Each wall is flat, endless, passes through zero and stands at right angles to its row. A trip goes straight from one point to another. Which walls does it cross, in order?

Walls:
(1): -0.2  4.2  -4.1
(2): -2.8  0.8  -1.3
(3): -6.5  2.7  0.6
(4): 1.5  -0.1  -2.5
(5): -0.9  -1.1  5.4
(6): -3.5  -1.0  4.4
Trips:
1.0  -2.8  6.9 to 11.1  0.4  2.9 -> 6, 4
3.3  -1.7  -2.6 to 2.1  3.0  -4.8 -> 2
-1.5  0.7  0.5 to -2.3  -1.1  0.5 -> 1

Walls:
(1): 2.5  2.2  2.8  3.6  -0.1  -0.4  -1.4  4.0  0.1  0.4  0.6
(2): 0.2  2.1  5.4  2.5  1.0  2.1  3.8  2.4  -1.8  -0.7  -2.3
(3): 1.7  1.3  -1.2  6.9  2.0  2.2  -1.6  -3.7  -6.6  2.8  2.2
(4): 1.6  -0.2  3.3  -4.3  -3.3  -1.4  -3.0  -1.5  -2.6  1.2  0.3
(5): -1.8  -2.0  -1.6  -5.3  -4.9  1.4  -0.2  -0.3  -2.4  3.1  7.1
(6): 3.1  -3.7  1.2  6.8  0.5  -2.3  4.1  -1.0  -1.2  2.9  -1.3
(7): -4.5  -8.3  5.1  -5.5  -7.6  1.3  -0.2  -4.3  5.3  -4.8  -0.4
Trips:
0.9  -2.7  -0.9  1.4  -1.1  4.4  4.4  0.2  2.4  -3.1  3.0 to 1.1  -1.7  3.5  1.6  -4.1  -0.8  0.8  -2.5  3.4  -5.4  -5.6 -> 5, 4
4.3  1.4  3.0  -0.8  7.3  5.5  5.1  -2.3  3.1  1.2  -3.0 to -4.7  3.4  -4.3  -0.3  1.8  -3.3  -1.1  1.7  4.4  -2.4  -5.1 -> 3, 6, 2
1.4  2.4  -2.9  -0.2  4.6  -2.1  -1.9  -0.3  -1.1  -1.0  -4.3 to 1.5  4.1  6.6  2.3  -2.7  3.4  -1.0  4.1  2.4  -1.4  -2.6 -> 1, 2, 3, 4, 7
-1.4  3.5  -1.3  1.5  2.0  8.3  -0.6  3.4  -2.3  3.1  -0.5 to 4.0  0.2  0.1  -0.7  0.8  0.4  -3.0  -1.4  2.8  1.9  1.4 -> 2, 4

Walls:
(1): -6.8  0.1  0.9  -3.1  -2.0  1.6  -1.3  -1.1  -2.1  -7.6  -2.7  -1.7  3.4  -4.2  3.8  -6.0  -4.2  -5.0  5.1  -3.6  -3.8  0.1  -0.7  4.8  -3.9  2.1  0.1  6.1  -0.3  -3.2  0.9  -2.9
(2): -0.4  -6.4  0.0  -4.4  -3.3  2.7  5.4  3.8  -5.3  3.8  -2.3  -0.7  3.9  -2.2  -0.4  -5.4  -1.3  6.4  5.3  -4.7  7.1  -4.7  1.8  0.1  3.9  8.0  0.1  -1.1  -5.9  -1.0  1.9  -9.5
(3): -2.3  5.2  1.0  -3.7  1.3  -0.5  -5.5  -0.5  -2.7  -0.9  3.4  -3.4  -0.4  0.4  -4.5  2.5  -2.4  0.7  0.5  -1.2  -1.4  0.8  -5.1  -0.9  -0.5  -1.5  4.5  -3.5  2.0  3.0  8.4  3.3
(4): -2.5  3.0  0.0  2.7  0.4  -0.6  1.0  0.8  -2.6  3.3  -4.7  1.1  5.2  5.0  -0.1  8.3  -3.3  -7.9  0.1  -2.2  -3.9  -1.5  -2.1  -0.5  1.3  2.6  3.2  -5.1  2.0  5.2  6.8  -0.8
(5): -8.9  -0.7  -3.7  -1.7  -2.8  -1.5  -1.2  3.4  -0.5  -1.3  0.7  -3.3  2.0  6.5  1.2  -0.3  -0.3  -1.7  7.4  -7.3  -3.2  -4.7  -0.1  2.5  -5.1  0.9  -1.9  -0.1  -0.5  -0.9  -7.0  -1.5
(6): -1.8  6.0  2.0  -2.6  -6.2  -1.8  -0.5  -2.6  -5.3  -2.2  3.8  1.4  -5.5  -2.7  -0.4  -4.6  4.0  2.7  4.9  0.9  1.1  -0.8  -6.2  -3.1  -1.7  3.8  -1.4  2.9  -1.5  2.1  0.1  1.1
(7): 2.2  1.4  -1.1  0.1  -1.2  0.2  4.3  1.5  -3.4  1.8  -1.8  11.7  1.6  0.4  0.5  2.1  -3.9  0.6  -2.8  -7.1  -2.8  0.4  1.8  -0.4  3.2  2.7  -2.0  4.2  -1.1  -0.8  -2.8  4.1
Trips:
-2.1  -0.2  4.5  0.0  1.5  2.3  -4.9  4.1  1.8  1.5  2.3  4.5  -4.6  -0.6  0.6  2.5  -1.4  1.9  -1.8  2.7  -3.3  -3.6  4.2  -3.2  -1.1  -0.3  0.7  -0.1  2.4  0.9  2.5  0.8 to 6.0  -3.0  4.3  -1.1  2.8  -2.4  -7.7  -4.8  -1.3  -3.9  -3.3  -0.7  2.2  4.7  1.2  -0.7  -4.5  -0.2  -2.2  -7.4  -2.2  3.8  -2.0  -1.5  2.0  -0.4  1.5  -2.3  0.1  5.4  3.7  1.1 -> 1
-3.0  4.5  0.0  2.2  -0.5  0.1  -1.1  2.9  -5.1  -7.0  0.1  2.3  -0.6  -4.8  -0.4  3.2  0.2  1.0  1.7  -2.9  -1.3  0.5  -3.2  3.1  8.8  -5.5  1.6  -2.4  -1.8  0.7  0.1  1.5 to -2.1  1.2  -3.0  -1.3  2.8  2.5  -0.6  3.0  2.3  -7.4  1.4  -1.5  -2.9  -3.3  -2.9  -3.7  -1.9  -0.4  -1.3  3.3  -6.4  3.6  7.5  1.1  -0.3  2.1  -0.4  -1.7  -1.3  1.9  -3.2  0.6 -> 4, 5, 6, 7, 3
0.4  1.3  0.9  3.7  -1.5  7.2  5.2  -1.3  -0.5  2.9  0.5  0.7  6.7  2.8  -0.7  3.4  4.8  0.8  4.9  5.1  -4.1  -2.1  -4.1  -0.4  -1.0  0.1  -0.3  -4.5  -5.1  1.1  0.7  0.7 to 5.0  5.3  1.2  0.2  -0.4  0.3  3.4  0.3  -1.0  -0.8  -0.7  -5.0  3.1  3.6  3.5  6.1  -1.8  2.0  5.3  -0.9  2.3  3.8  -3.0  -3.2  2.8  -2.1  -6.5  -1.8  -0.6  -2.7  -3.3  1.3 -> 7, 2

Walls:
(1): -1.0  0.4  -3.6  4.6  -2.8  -0.6  -3.0  -0.9  1.8  -4.7  8.6  2.6  1.2  -1.8  -3.1  4.4  -2.7  -0.6  -0.6  5.3  4.7  -0.6  -0.4  0.2  -6.6  5.1  1.3  5.5  5.2  -1.9  -0.3  0.7  0.2  3.4  0.5  -2.5  5.0  1.5  -1.9  1.6  2.6  -1.9  3.0  2.5  -0.2  8.1  -0.6  -0.9
(2): 0.6  -0.3  0.0  3.4  2.2  0.2  -4.7  -0.1  -3.4  -3.7  -6.5  -0.6  -2.6  0.9  4.3  7.1  -3.3  5.3  -3.9  -2.8  0.8  5.9  -0.9  3.9  3.3  10.5  0.1  3.0  -5.5  -2.2  -1.1  -3.9  -2.5  -6.2  -8.8  -2.0  -3.7  -5.8  -6.6  -2.4  -1.2  -1.5  -6.3  -6.1  1.0  0.0  -2.3  -0.1
(3): 0.3  3.0  -2.8  -0.4  -0.7  -1.4  -5.9  -4.3  2.3  -0.1  -4.1  5.9  3.2  0.8  1.0  1.7  8.3  1.5  1.8  -1.6  1.1  -8.5  2.5  -0.5  0.3  -4.8  -2.4  -1.9  4.3  1.0  -4.8  -0.1  -0.6  -1.0  -3.3  -5.5  4.5  0.8  -0.9  -2.7  3.9  -2.2  -2.2  -3.7  2.9  -0.8  3.9  1.6
(4): 3.6  -1.4  3.1  -3.4  3.1  -2.5  1.3  -4.1  7.0  1.7  -1.9  0.9  1.6  -0.1  0.0  -1.8  -4.9  5.2  -2.6  2.5  2.2  1.3  3.4  2.2  -2.6  0.5  1.8  -4.0  -8.3  -4.1  -2.5  -5.2  -0.8  2.0  5.1  -3.9  2.0  -7.5  3.8  -1.0  -4.6  0.9  -3.0  -4.0  -1.3  4.5  -1.3  -1.8
(5): 0.4  0.0  4.2  1.8  2.6  7.8  1.1  -1.0  0.3  -1.1  -3.3  -2.4  -0.4  -3.1  -4.1  5.2  -0.2  2.6  4.4  -3.9  3.1  3.4  0.6  -6.3  -4.0  -0.3  -1.1  3.7  1.9  -1.9  -1.0  -6.0  -5.2  0.7  -4.1  4.6  1.4  0.7  -4.5  4.4  1.8  -6.1  1.8  -2.1  -1.8  -0.9  0.5  -4.4
(6): -3.3  5.9  1.2  -1.0  1.5  1.5  -4.8  2.8  -1.3  -2.0  2.7  1.6  -1.0  -4.5  5.5  2.6  -2.7  0.3  5.4  -6.1  0.6  -0.2  2.2  6.5  -1.4  -4.8  1.9  0.9  -7.4  -1.8  -2.7  1.3  4.5  -3.2  2.3  -0.3  -0.5  -4.6  -0.3  0.7  -4.1  -0.9  -0.5  -0.4  2.8  4.5  0.1  -1.7
(7): 0.7  4.7  -0.1  4.1  0.1  -3.9  2.9  3.3  4.0  -3.5  -0.1  -2.8  0.2  -0.6  -4.9  3.0  8.6  -2.9  -0.9  1.1  5.9  0.7  -2.4  5.8  -0.5  5.6  -3.3  3.5  4.1  -0.3  -1.1  -3.8  2.3  -8.6  1.8  -2.6  4.4  -4.0  -0.7  -3.7  -3.3  3.0  3.9  1.3  -3.9  -3.5  -1.5  0.7
(8): -1.6  0.3  -1.3  1.6  -1.7  -2.3  0.0  4.3  4.3  1.4  4.9  0.5  3.0  1.8  0.0  -0.3  -0.3  -6.4  6.8  0.4  4.4  -1.4  0.5  -1.0  0.4  4.1  0.2  8.1  2.0  1.1  -1.9  3.1  -1.7  -3.0  0.4  -3.7  0.7  -0.9  -2.3  2.0  -3.0  4.1  4.2  -4.7  -0.5  -0.4  -0.3  2.7
(9): 0.3  -3.4  4.5  4.6  5.0  -1.5  -5.9  9.3  2.7  -1.6  8.2  -5.2  -2.0  0.8  -1.4  0.5  3.2  8.3  -6.1  4.7  6.2  -1.6  4.5  -3.4  -4.3  -4.1  2.0  -0.3  -1.7  2.9  -1.0  5.3  0.6  0.5  -5.5  -0.8  -2.5  4.5  -5.6  -0.6  -1.0  -3.8  4.1  -0.1  -0.9  0.1  -6.6  -0.5
(10): -2.3  6.2  1.8  0.2  1.7  6.9  6.1  -0.6  -1.1  -1.8  4.0  -2.3  -3.5  3.5  -2.8  -0.7  -2.6  1.8  -3.3  -2.5  -3.1  -0.7  -6.8  1.8  -0.3  0.0  3.7  -4.6  3.9  -3.1  0.7  -6.4  -5.8  5.8  0.1  -0.8  1.8  1.4  3.0  2.8  -1.3  -3.2  -1.7  -0.5  1.4  -5.7  -4.7  1.9
(11): 2.2  4.2  3.6  -3.4  7.0  -0.7  4.5  -3.6  -0.2  -0.9  -1.9  5.2  0.2  3.2  0.7  2.2  6.6  -1.3  -1.1  1.4  -8.1  -2.7  7.3  -4.5  3.0  -5.5  1.0  1.8  5.5  -0.3  -8.7  -2.9  -5.0  -3.2  2.3  -1.6  1.3  -2.8  -3.7  -2.2  -0.3  -0.5  1.9  0.0  1.5  4.8  2.7  4.2
(12): 1.4  -0.3  -3.2  1.2  2.3  -0.1  -0.1  -4.6  3.8  2.0  1.4  -0.6  3.6  -4.4  -1.4  -2.1  -2.9  8.4  -2.4  -1.0  1.4  5.8  0.5  -1.5  -1.8  0.9  2.5  4.1  1.3  1.0  3.0  -1.4  -1.6  2.9  8.9  4.8  -1.1  3.1  -3.3  -4.6  -0.7  3.0  -2.9  -2.7  -2.2  -0.4  -1.9  0.3
Trips:
1.6  -3.9  0.0  0.8  0.0  -1.1  -5.2  0.1  -3.3  -5.7  -7.8  1.8  -3.2  1.4  -1.0  -1.5  -2.4  -0.9  2.4  -1.0  3.3  5.5  -5.9  -7.4  3.2  3.6  -13.7  2.8  3.5  2.5  0.0  4.3  -1.8  -1.0  -0.6  2.5  -2.5  3.2  -5.0  -1.8  7.2  1.9  -1.5  0.8  2.1  4.9  -3.0  4.1 to 3.1  1.7  1.5  0.6  -2.3  1.7  -5.5  -2.8  -10.4  6.3  -0.6  0.9  1.3  3.9  3.6  -4.0  2.0  7.1  1.9  4.2  0.1  -1.0  -1.2  3.6  -4.2  3.8  4.5  1.0  -4.5  1.6  -2.9  -2.2  -4.8  3.7  -7.8  1.5  2.2  -6.3  -0.4  0.5  -2.0  4.5  0.5  -2.7  -4.0  4.8  4.4  -0.7 -> 8, 12, 4, 6
1.7  0.3  -3.0  4.2  1.5  -3.9  -0.2  -1.2  -1.8  -4.2  -7.4  3.2  3.5  -3.5  0.4  0.7  6.0  2.8  4.6  1.2  -5.4  1.1  2.7  -2.4  1.2  -1.5  2.5  -2.4  0.4  2.2  1.3  -3.5  -1.2  -3.3  -2.5  -0.7  -6.0  -0.1  2.4  -0.7  -5.6  2.6  -5.1  -3.7  0.7  5.1  -3.4  -5.2 to 1.7  -3.2  0.9  5.7  -5.8  0.1  5.8  2.9  5.1  4.0  0.9  -3.0  1.5  -0.1  -0.8  -0.9  -0.6  -2.2  6.8  -4.2  2.4  5.9  4.4  -1.3  -0.8  2.7  -4.1  -4.4  0.7  2.7  -4.2  -5.1  -0.8  1.4  -0.1  -8.0  3.8  -1.3  -4.7  -1.0  -2.9  0.7  -2.1  0.1  -3.9  -2.2  7.0  1.6 -> 7, 8, 6, 12, 11, 2
